Each row of a before or after table is a point. The points were changed in one or more steps. Then noise was added and the rows were shuffled. The steps act on columns, c1 being the first. Name the steps. A step turns or swaps two columns, mirrors them in a line or flattens them onto one, adds a multiple of one to another, or multiplies or shifts one. Angles are multiples of 10 degrees, from the lower column toward the higher: turns from -170 to 170, lines from 10 to 170 but not 90. Use the fewest steps. Two steps may share a column if one is a turn and the other turns, adds or multiplies; they go together, in the order done. Otherwise the lowest column goes first.

Before:
[[ 0.50 -0.10 -0.14]
 [-0.14 -0.09  0.13]
 [-1.07 -0.78 -0.54]
 [-0.86 -0.03 -0.03]
 [-0.29 -0.40 -0.29]
 [ 0.21  0.26 -0.70]
 [ 0.17  0.35 -0.11]
 [ 0.21  0.39  0.04]]
After (8 x 3):
[[-0.75 -0.01 -0.04]
 [ 0.35  0.43  0.07]
 [ 0.22  0.33 -0.12]
 [ 0.00 -0.06  0.08]
 [ 0.33  0.25 -0.68]
 [-0.97 -0.77 -0.53]
 [ 0.58 -0.09 -0.13]
 [-0.20 -0.40 -0.31]]
Steps: shift c1 by 0.10

Before, 12 rows:
[[-0.31 -0.19 -0.25  0.60 -0.39 -0.39]
 [-0.57  0.38  0.72  0.01  0.08  0.15]
 [-0.17  0.10  0.75 -0.26  0.39  0.23]
 [-0.67  0.04  0.29 -0.20  0.18 -0.34]
 [ 0.52 -0.10  0.10 -0.38 -0.11  0.45]
 [ 0.33  0.15 -0.61 -0.14 -0.70 -0.14]
 [-0.53  0.52 -0.30  0.64  0.02 -0.24]
 [ 0.22 -0.21  0.03 -0.43 -0.38  0.43]
 [-0.61  0.06  0.51 -0.35  0.03  0.21]
 [ 0.10  0.01 -0.74  0.23 -0.29 -0.51]
 [-0.16  0.37 -0.15  0.41 -0.25 -0.57]
 [ 0.37  0.05  0.00 -0.01 -0.61 -0.16]]
After, 12 rows:
[[-0.28  0.42 -0.25  0.63 -0.39 -0.99]
 [ 0.27 -0.65  0.09 -0.40 -0.40 -0.10]
 [-0.70 -0.15  0.27 -0.22  0.20 -0.10]
 [ 0.58 -0.46  0.14 -0.38 -0.15  0.32]
 [-0.19 -0.18  0.76 -0.28  0.39  0.82]
 [-0.61  0.40  0.73  0.04  0.10  0.28]
 [ 0.29  0.00 -0.60 -0.19 -0.73 -1.19]
 [-0.56  1.19 -0.30  0.68  0.05 -0.18]
 [ 0.12  0.26 -0.75  0.28 -0.27 -0.94]
 [-0.60 -0.24  0.53 -0.30  0.06  0.28]
 [ 0.35  0.03  0.02 -0.03 -0.63 -1.05]
 [-0.20  0.73 -0.18  0.42 -0.23 -0.96]]
Steps: add 1 times c4 to c2; add 1.5 times c5 to c6

Before:
[[-0.72 -0.36  0.15  0.32 -0.35 -0.18  0.00  0.20 -0.26]
 [-0.54  0.00  0.53 -0.21 -0.19 -0.64 -0.10  0.37 -0.04]
 [ 0.02  0.62 -0.39 -0.19 -0.39 -0.36  0.64 -1.21  0.91]
 [ 0.19 -0.29  0.03  0.22  0.24 -0.17  0.66  0.56 -0.38]
 [-0.10 -0.67  0.34  0.33  0.27 -0.14  0.61  0.37  0.29]
 [-0.49 -0.16  0.35 -0.13  0.35  0.06  0.27 -0.09 -0.30]
 [-0.26  0.40 -0.25 -0.43 -0.35  0.06  0.24 -0.20  0.74]
 [ 0.03  0.27  0.58  0.01 -0.25  0.28  0.65 -0.15  0.12]
 [ 0.13 -0.65  0.07 -0.55 -0.62  0.21  0.29 -1.17  0.01]]
After:
[[ 0.18 -0.28 -0.09 -0.70  0.26 -0.26 -0.34  0.54  0.33]
 [-0.70 -0.38 -0.19 -0.56 -0.39  0.01  0.31  0.25  0.25]
 [-0.01  0.59  0.57 -0.01 -0.40  1.03 -0.72 -0.71 -0.80]
 [-0.46 -0.16 -0.39  0.12  0.37  0.02 -0.36 -0.08  0.25]
 [-0.26  0.37  0.39  0.62 -0.38  0.08 -0.65 -0.21 -0.74]
 [ 0.09 -0.66 -0.06  0.81 -0.60  0.60 -0.78 -1.05 -0.06]
 [-0.56  0.02 -0.52  0.44 -0.20  0.26 -0.15  0.69 -0.04]
 [-0.11 -0.64 -0.28 -0.86  0.25 -0.12 -0.19  0.39 -0.31]
 [ 0.01  0.27 -0.57 -0.33 -0.25 -0.13 -0.58 -0.25 -0.20]]
Steps: turn c3 and c9 by -170 degrees; multiply c4 by 2; turn c4 and c7 by 150 degrees; mirror c6 and c8 in the line at 110 degrees

Before, 11 rows:
[[-0.10  0.13 -0.43 -0.36  0.19  0.39 -0.98 -0.08 -0.59 -0.49 -0.32  0.48]
 [-0.06  0.02 -0.48 -0.65  0.15  0.44 -0.41  0.38  0.45 -0.22 -0.61  0.74]
 [-0.60 -0.14  0.29 -0.21 -0.20  0.04 -0.04 -0.37  0.13  0.57 -0.13  0.52]
 [ 0.10  0.16 -0.40 -0.12 -0.35 -0.40  0.08  0.29  0.32  0.18  0.15  0.01]
 [ 0.07 -0.43  0.46 -0.36 -0.15 -0.10 -0.38  0.53 -0.73  0.21  0.49 -0.04]
 [ 0.41  1.33  0.14 -0.81 -0.12  0.02  0.12 -0.18 -0.10 -0.48 -0.07 -0.20]
 [-0.42  0.02 -0.18 -0.21  0.53 -0.17 -0.88  0.16 -0.20  0.95 -0.41 -0.33]
 [ 0.11  0.15  0.12 -0.05  0.48 -0.24  0.10  0.40 -0.39 -0.64 -0.60 -0.25]
 [-0.71  0.07 -0.10 -0.06 -0.41 -0.01 -0.58  0.42  0.60  0.19  0.24  0.48]
 [ 1.09 -0.41  0.37 -0.06  0.57 -0.13  0.00 -0.05  0.40 -0.21 -0.38  0.16]
 [ 0.08 -0.45  0.24 -0.08 -0.19  0.53 -0.52 -0.46 -0.28  0.12 -0.03 -0.45]]
After, 11 rows:
[[-0.46 -0.23  0.16 -0.15  0.39 -0.30 -0.42 -0.07  0.12  0.54 -0.12 -1.01]
 [ 0.57  0.33 -0.20 -0.40 -0.25  0.01 -0.85 -0.31 -0.52 -0.45 -0.27 -0.44]
 [ 0.00  0.27 -0.12 -0.15 -0.18 -0.81  0.21 -0.35  0.34  0.13  0.18  0.68]
 [-0.18  0.12 -0.04 -0.02 -0.29 -0.47 -0.90 -0.96  0.57  0.24  0.29  0.72]
 [ 0.27 -0.51  0.31 -0.40  0.06 -0.46 -0.26 -0.52 -0.71  0.21  0.55  1.22]
 [ 0.23  0.92 -0.63 -0.86 -0.61 -0.42  0.33  0.35 -0.11 -0.49 -0.08 -0.38]
 [ 0.06  0.06 -0.07  0.00 -0.21 -0.62  0.16 -0.29 -0.40 -0.60 -0.54  0.96]
 [ 0.33 -0.45  0.25 -0.09 -0.04  0.16 -0.31  0.99 -0.27  0.13 -0.10 -0.76]
 [ 0.81 -0.47  0.32 -0.15  0.37 -0.57  0.82 -0.12  0.45 -0.21 -0.37 -0.16]
 [ 0.20  0.12  0.01 -0.16  1.51 -0.60 -0.87  0.08 -0.20  0.89 -0.42  0.57]
 [ 0.22  0.23  0.00 -0.60 -0.06  0.04 -0.32 -1.15  0.46 -0.23 -0.59  0.51]]
Steps: turn c1 and c7 by 40 degrees; flatten c2 and c3 onto the line at 150 degrees; add 1 times c10 to c5; shift c6 by -0.40; multiply c8 by 2.5; turn c8 and c12 by 120 degrees
